Each point is reached from the start by the listed moves, each made 0, 1 or 2 times, or once backwards (-1), plus a little noise. Is the number of moves made odd or even? Then give how often each move was made.

Moves:
(1): [ 1.90, -2.95, -0.43, -0.49]
(2): [ 1.88,  0.83, -0.35, -1.11]
(3): [-0.69,  1.46,  1.67,  0.74]
Start: [ 0.67, -0.61,  1.11, -0.07]
Points:
[ 1.39, -2.12, -0.56, -0.84] -> odd (0, 0, -1)
[ 6.93, -1.97,  2.85, -1.67] -> even (2, 2, 2)
[ 5.61, -0.41,  1.68, -2.07] -> even (1, 2, 1)
[ 0.06, -2.91,  2.80,  1.38] -> odd (1, -1, 1)

Moves:
(1): [-0.26,  0.06,  0.45,  0.08, -0.79,  0.28,  0.05, -1.04, -0.67,  0.80]
(2): [ 0.72, -0.30, -1.92,  0.73, -1.25,  0.18, -1.12, -0.52,  0.53, -2.43]
(3): [-0.03,  0.54,  1.52,  0.70,  0.13,  1.12,  0.65,  0.45,  0.27,  0.42]
(4): [ 0.63, -0.48,  1.14,  0.11, -1.79,  1.21, -1.13,  1.12, -2.14,  0.08]
(5): [ 0.75, -0.22,  0.70, -0.16,  2.24,  1.91,  2.52,  0.16,  0.12,  0.58]
(6): [ 0.23, -0.96,  0.21, -0.10, -0.53,  0.45, -0.03, -0.03,  1.05,  2.94]
(7): [ 0.67,  1.40, -0.55,  0.02, -1.18, -0.47, -0.47, -0.39, -0.59,  1.74]
(8): [-0.64,  0.17,  0.55, -0.65, -1.22,  1.66, -0.30,  0.71, -0.84, -0.14]
Start: [-0.55,  0.64, -0.41, -1.44, -0.18, -0.38,  1.58, -0.71, -0.31, -1.88]
Points:
[-0.56,  4.58, -4.79, -1.24, -3.04, -7.00, -0.83, -5.88, -1.41, -0.60] -> odd (2, 0, -1, -1, -1, -1, 2, -1)
[-0.43, -3.00, -0.67, -3.42,  5.67,  3.65,  7.30,  0.28,  4.40,  2.11] -> odd (-1, 0, -1, -1, 2, 2, -1, 1)
[ 3.24,  1.16, -1.54,  1.50, -2.92,  2.29,  1.33, -2.24, -1.43, -2.81] -> even (1, 2, 1, 1, 1, 0, 1, -1)
[ 3.76,  0.37, -5.91, -0.45, -0.56,  0.33,  4.28, -6.78,  3.23,  5.09] -> odd (2, 2, -1, -1, 2, 2, 2, -1)
[-0.90, -1.32, -1.22, -2.47,  2.87, -3.57,  3.26, -2.62,  4.01,  5.97] -> even (0, -1, -1, -1, 0, 2, 0, -1)

Moves:
(1): [-0.22, -1.09,  1.12,  0.85,  0.44, -0.10, -1.97, -0.17,  0.26,  0.92,
 -0.35,  0.41,  0.38, -0.28]
(2): [ 0.31,  0.20, -0.54, -0.17,  0.08, -0.78,  0.64, -0.36, -1.61,  0.26,
  0.73,  0.26, -1.56,  2.28]
(3): [-1.15, -0.63, -0.85, -0.73,  0.08, -0.21,  0.22,  0.77, -0.13,  0.56,
 -1.06, -0.70,  0.72, -0.42]
(4): [-0.13,  0.65,  0.02, -0.60,  0.59, -0.03,  0.37, -1.03, -0.46,  0.42,
 -0.16,  0.75,  0.33,  0.53]
(5): [-0.92, -0.56, -0.50,  0.10, -0.63,  0.62, -0.27,  0.10, -0.06,  0.42,
  0.59,  1.06, -1.10,  0.14]
(6): [ 0.51, -0.22,  0.21, -0.39, -0.10, -0.34, -0.22,  0.13, -0.05,  0.93,
  0.28,  0.68, -0.67, -0.15]
(7): [-0.48,  0.29, -0.61, -0.74,  0.57,  1.02, -0.13,  0.07, -0.44, -0.36,
 -0.49, -0.49,  0.84, -0.07]
(8): [-0.01,  0.40,  0.03, -0.25, -0.21,  0.75,  0.42,  0.67, -0.20,  0.74,
 -0.39,  0.27,  0.90, -0.14]
(9): [ 0.69, -0.41,  0.59,  0.69,  0.57, -0.24,  0.86, -0.13,  0.27,  1.38,
  0.71,  1.36, -0.68, -1.05]
(10): [ 0.74,  0.53, -1.24, -0.55,  0.10, -0.63,  1.17, -1.11, -1.38, -1.32,
  0.22,  0.20,  0.62,  1.20]
(11): [ 0.16, -0.17,  0.61,  0.68, -0.20,  0.51, -0.60, -0.70, -0.09, -0.08,
 -0.18,  0.33, -0.62, -0.11]
(12): [-1.02,  0.24,  0.14,  0.93,  0.18, -1.30,  0.10, -0.76, -1.23, -0.33,
  0.72,  1.09, -0.90, -0.09]
Start: [-0.05, -0.39,  0.12,  0.28, -0.16, -0.58,  0.71, -0.55,  0.02,  0.26,
  0.38, -0.40,  0.57, -0.07]
Points:
[-0.48,  3.24, -4.75, -2.51,  1.67, -2.45,  3.17, -7.37, -9.06, -4.28,
  3.04,  2.21, -1.87,  9.49] -> odd (0, 2, -1, 2, 1, 0, 2, -1, -1, 2, 0, 1)
[ 0.13, -0.94, -2.27, -3.77,  1.31, -0.32,  3.28,  2.26,  2.53,  1.36,
 -2.34, -3.80,  4.46, -4.05] -> odd (-1, -1, 2, 0, -1, 1, 1, -1, 1, 0, -1, -1)
[-4.15, -1.49,  0.75, -1.13,  2.26, -1.31, -1.37, -0.29, -4.58,  7.59,
 -1.92,  2.60,  0.75,  2.51] -> even (2, 2, 2, 2, 0, 1, 1, 2, 0, -1, 0, 1)
[ 1.25, -3.24, -2.60, -2.44,  1.58, -0.31,  0.22, -0.28, -4.97,  3.97,
 -1.39,  0.46,  1.34,  3.29] -> odd (2, 2, 2, -1, 0, 2, 2, 1, 1, 2, 1, -1)
[-2.89, -1.70,  1.63,  2.63, -0.82,  0.78, -4.10,  0.23,  0.28, -0.01,
  1.11,  0.06, -1.18, -0.59] -> even (1, 0, -1, -1, 1, 0, 1, 0, -1, -1, 0, 1)

Moves:
(1): [ 0.49,  0.68,  0.58, -0.61, -0.04,  0.56,  0.53, -0.04,  0.14,  0.05,
 -0.02, -0.29, -0.12, -0.32,  0.25, -0.54,  0.43, -0.36, -0.19,  0.16]
(2): [-0.46,  0.13, -0.12, -0.22, -0.59,  0.55,  0.06,  0.00, -0.16,  0.39,
 -0.08, -0.34,  0.26,  0.80, -0.45, -0.61,  0.22,  0.35, -0.46,  0.30]
(3): [ 0.32, -0.59, -0.48,  0.47,  0.07,  0.37, -0.26, -0.28,  0.23,  0.00,
  0.05, -0.26, -0.53,  0.54,  0.19,  0.54, -0.41, -0.34,  0.45, -0.01]
(4): [ 0.14, -0.10, -0.14, -0.27,  0.42,  0.18,  0.23,  0.02,  0.56, -0.45,
  0.33, -0.44, -0.83, -1.27,  0.56,  0.07,  1.02,  0.34,  0.91,  0.14]
(5): [ 0.50,  0.86, -0.09, -0.09, -0.52,  0.36, -0.04,  0.76, -0.21, -0.07,
 -0.51,  0.94, -0.45, -0.27, -0.12, -0.12, -0.39, -0.14,  0.45,  0.15]
(6): [-0.33, -0.33, -0.03,  0.45,  0.24,  0.00,  0.31, -0.19,  0.59,  0.58,
  0.08,  0.16, -0.57,  0.17, -0.26, -0.36, -0.22, -0.29,  0.38, -0.31]
(7): [ 0.08, -0.08, -0.30,  0.57,  0.71,  0.43,  0.14, -0.23,  0.46,  0.10,
  0.52, -0.30,  0.20, -0.11,  0.79, -0.03,  0.19,  0.26, -0.53, -0.46]
(8): [-0.24,  0.45, -0.50, -0.62, -0.66,  0.31, -0.09, -0.07, -0.02,  0.03,
  0.31, -0.30,  0.16,  0.22, -0.48,  0.25, -0.08,  0.55, -0.71,  0.01]
(9): [-0.36, -1.32,  0.89,  0.04,  0.47,  0.08,  0.37,  0.16,  0.54,  0.49,
 -0.10,  0.48, -0.59, -0.72,  0.48, -0.13,  0.07, -0.82,  1.43, -0.19]
(10): [ 0.66,  0.00, -0.33,  0.21, -0.35,  0.31,  0.57, -0.43, -0.25,  0.26,
  0.12, -0.09, -0.02, -0.17, -0.18,  0.55,  0.47, -0.37, -0.09,  0.35]
(11): [ 0.08,  0.29,  0.46,  0.18,  0.18, -0.02,  0.53, -0.37, -0.12, -0.12,
  0.97,  0.15,  0.11, -0.27,  0.61, -0.11,  0.36,  0.20,  0.33, -0.31]
(12): [ 0.45,  0.54,  0.03,  0.16, -0.22,  0.38,  0.07,  0.20,  0.20, -0.60,
  0.56,  0.27,  0.08, -0.28, -0.29,  0.20,  0.03, -0.09,  0.11,  0.33]
(13): [-0.53, -0.47,  0.53, -0.30,  0.06,  0.46,  1.18, -0.86,  0.23,  0.18,
  0.04, -0.36, -0.20,  0.06,  0.03, -0.32,  0.54,  0.23, -1.15,  0.30]
(14): [ 0.57, -0.84,  0.45,  0.58, -0.62, -0.01, -0.37, -0.14, -0.41,  0.36,
 -0.34, -0.43, -0.52,  0.30, -0.31,  0.10, -0.41,  0.08, -0.54,  0.21]
(15): [-0.43,  0.50,  0.15, -0.13, -0.08,  0.40, -0.17,  0.31, -0.04, -0.12,
  0.25,  0.59, -0.13, -0.28,  0.25, -0.44,  0.31, -0.66, -0.26, -0.18]
(16): [-0.98, -0.11, -0.36,  0.03, -0.41, -0.07,  0.32,  0.10,  0.49,  0.05,
 -0.15, -0.22,  0.19, -0.04,  0.22, -0.74, -0.33, -0.12,  0.23, -0.59]
(17): [ 0.33, -1.18, -1.65,  1.09,  0.12, -0.04,  0.08,  0.31, -0.67, -0.34,
  0.76, -0.37, -0.52,  1.07, -0.25, -0.13, -1.03,  0.48,  0.27, -0.43]
(18): [-0.33,  0.08, -0.59,  0.35,  0.08, -0.09,  0.38,  0.27, -0.30,  0.09,
  0.53, -0.72, -0.28,  0.22, -0.39,  0.07, -0.56,  0.47,  0.01,  0.42]
(19): [ 0.04, -0.38, -0.18,  0.30,  0.34,  0.71, -0.19,  0.19, -0.07, -0.13,
 -0.06,  0.12, -0.55, -0.54, -0.31,  0.00, -0.15, -0.35,  0.90, -0.28]
(20): [ 0.08,  0.25, -0.20, -0.49, -0.32, -0.32, -0.15, -0.01,  0.04,  0.16,
 -0.35, -0.33, -0.11, -0.39, -0.15, -0.49, -0.57,  0.39,  0.37,  0.55]
Start: [ 0.07, -0.16,  0.29,  0.58,  0.42, -0.74,  0.64, -0.54, -0.08,  0.35,
  1.20,  0.05, -0.02, -0.52, -0.46, -0.03, -0.31,  0.09,  0.04,  0.06]
Points:
[ 0.46, -9.49, -4.37,  9.21,  0.68,  2.61,  3.31, -1.86, -1.17,  3.69,
  5.26, -3.36, -4.20,  3.67, -1.19,  0.26, -5.13,  0.24,  3.74, -1.79] -> odd (-1, 2, 2, -1, 0, 1, 2, 0, 2, 2, 2, 0, 0, 2, -1, 1, 2, 2, 2, 0)
[-1.97, -2.32, -1.72,  3.04,  1.31,  2.73,  4.37, -2.23,  2.01,  0.62,
  6.14, -1.80, -0.34,  2.70, -0.09, -0.77, -1.15, -0.51, -0.39, -1.54] -> odd (1, 1, 2, -1, -1, 1, 1, 1, 1, 0, 1, 2, 1, -1, 0, 1, 1, 1, 0, -1)
[ 1.09, -6.06, -4.21,  2.73,  2.77, -1.40,  0.81, -3.00, -0.30, -0.88,
  0.98, -3.92, -1.85,  0.26,  0.41,  0.45, -1.91,  2.98, -0.36, -0.09] -> even (-1, -1, 1, 1, -1, -1, 1, -1, -1, 0, -1, -1, 2, 0, -1, 0, 2, -1, 1, 2)
[ 1.06, -2.02,  0.72,  1.69, -1.17,  3.05,  4.75, -2.96,  3.62,  1.52,
  3.65, -3.33, -1.97, -1.14,  0.93, -0.24,  1.25,  0.06, -2.21, -0.50] -> odd (2, 0, 1, 1, 0, 1, 2, 2, 1, 1, 0, 2, 1, 2, -1, 2, 0, 0, -1, -1)
[-1.05, -0.90, -0.17,  0.96, -1.96,  1.43,  3.67, -0.51,  2.82,  1.96,
  3.76, -0.21, -1.85,  1.49, -0.24, -3.34, -4.02, -0.30,  3.28, -1.22] -> even (2, 1, 2, -1, 1, 2, 0, 2, 2, -1, 2, 2, 0, 0, -1, 2, 1, 0, -1, 1)
[ 5.09, -3.39, -1.08,  5.39,  1.47,  0.61, -0.76,  1.95, -2.02, -0.58,
  3.21,  3.02, -4.13, -1.46,  1.61,  0.63, -5.47, -2.21,  7.12, -0.64] -> odd (0, -1, 2, -1, 2, -1, 1, -1, 2, 0, 2, 1, -1, 1, 1, -1, 2, 0, 1, 2)
[-1.22, -4.63, -2.12,  3.23,  3.69,  0.63,  5.03, -3.23,  3.14, -1.34,
  5.82, -1.21, -3.32, -1.15,  1.88, -0.59,  1.71,  0.11,  2.18, -2.75] -> odd (0, -1, 1, 2, -1, 2, 0, 0, 0, 0, 1, 1, 2, -1, 0, 1, 2, -1, 0, -1)
